Every row gives one point. A path goes straight from each point to the next, and from the last back to the first. The post is the endless flat space through its rows: a point in 2 columns, a line in 3, a plane in 4, and so on, so that a path can go around it. How many times does the path go around the post? Going back the other way cancels.
In the rows, zero is written as 128.

Post:
[[148 104 106]
 [100 121 156]]
Path, 28 rows:
[[ 68 107 136]
 [124 117  80]
 [115 156 153]
 [176 114 129]
 [143  87 143]
 [144  77  63]
 [140  86 116]
 [116 103 111]
 [122 137  73]
 [142 123 123]
 [117 142 175]
 [196  87 100]
 [121  65 130]
 [112 111 106]
 [115 134 121]
 [127 139 143]
 [115 109 178]
 [ 87  99 166]
 [110 107 100]
 [177 104  62]
 [171 134 109]
 [ 80 133 200]
 [ 77  81 193]
 [139  71  71]
 [103 135  96]
 [206 111  69]
 [116 117 161]
 [161  69 131]]
Times around: 5

Post:
[[175 141 124 145 148  96 166 115]
 [141 153 124 116 148 155 142 135]
 [195 128 131 156 120 184 130 139]
 [128 192 106 142 114  75 102 146]
 [109 132 136  84 108 114 138 146]
 [112 153 155 107 125 137 176 126]
 [ 96  87 169 135  99 181 125 128]]
Path (28 x 8):
[[202 128  98 142 118 117 106 129]
 [ 70  88 131 131 108 124 114 121]
 [103  87 172 153 107 143 196 116]
 [182 111 133 132 183 138 140 146]
 [143  89 169  63 132 183 147 132]
 [143 111 150 162 100 109 141 107]
 [231  99 153 165 101 135 154 111]
 [179 169 160 125 156  93 209 111]
 [158 168 123 110 135 155 150 169]
 [108 128  91 179 178 128  77 120]
 [ 65 187 156  98 117 149 190 105]
 [159 143 138 127 111  97 153 117]
 [202 174  88 129 147 151  83 164]
 [ 90 107 145 160 116 164  74 145]
 [103 162 107 161 133 134 106 160]
 [151 150 122  91 141 160 170 135]
 [ 75 177 119 125 126 165  79 130]
 [159 154 153 143 140 134 156 100]
 [ 86 106 139 148 140 162 107 102]
 [114  89 112 108  91 109 143 127]
 [167 168  81  90 158  99 138 192]
 [217 124 108 141 116 146  73 192]
 [125 194 175 158 147 149 206  91]
 [156 127 194 140 109 134 249  83]
 [115 130 125 120  97 159 127 148]
 [206 177  82 139 159 178 113 176]
 [ 77 131 167 122 102 120 131 149]
 [198 137 170 159 119 122 166 115]]
Times around: 1

Post (10 x 11):
[[112 131 138 101  87 123 137 114 157 155 147]
 [ 89 136 148 168  89  97  94 118 160 149 135]
 [105 139  59 130  62 164 185 128 121 166 192]
 [144 145 121 136  82 110 148 164 193 106  86]
 [123 155 143 133 101 126 142 183 160 113 151]
 [115 152 133 142 138  86 105 125 111 161 141]
 [ 89 155 124 108  84 120 127  83 144 125 141]
 [126 125 122 229  99 138 174 107  87 105 107]
 [160 128 134 133 155 137 106 133 167 140  60]
 [159 174 151 184 151  87 121 131 117 148 132]]
Path (28 x 11):
[[114 157 169 175  55  78 118  90 150 148 132]
 [152 123 139 158  96  95 118  99 115 196 154]
 [156 177 139 140  65  95 130 129 147 123 134]
 [118 204 110 154 103 110 155 130  99 144 196]
 [ 57 152  78  66 147 142 103  83 149 150 124]
 [150 139 100 114 137  88 109  95 182 190 114]
 [107 131 105 189 140  88  80 119 107 146 137]
 [108 165  73 151  88 154 214 143 131  81 155]
 [122 198 154 124 121 124 153 175 170  89 136]
 [118 126 193 130  89  98  80 116 186 190 130]
 [149 142  73  90  47 112 197 123 137 129 134]
 [149 138  93 184 101 121 165 169 139 108 148]
 [ 78 172 126  69 120 101 148  73 145  85 143]
 [173 105 124 210 152 182 175 172 147  81 101]
 [116 133  84 126 137 139 103 173 192 152  91]
 [ 86 170 140  75 139 146 125  83 102 174 141]
 [146 132 184 128  99  95 131 105 139 125  58]
 [158 137 116 214 102 176 176 159  99  88 153]
 [118  92 157 190 122 135 124 169 138 117 111]
 [105 181 104 101 121  95 141 138 154 164 167]
 [116 155 144 122  87 114 197 136 182  91 127]
 [126 137 125 146 107  94 152 147 157  85 141]
 [148 115 114 185  57 138 145 167 179  96  85]
 [144 144  93  89  47 155 152  76 203 124 101]
 [104 154  68 130 118 163 105  92 113 155 121]
 [125 104 198 177 103 142 126 194 177 161 108]
 [114  89 150 183 133 127 133 111 136 142  79]
 [142 220 131 146 143  19  82 103 174 190  75]]
Times around: 1
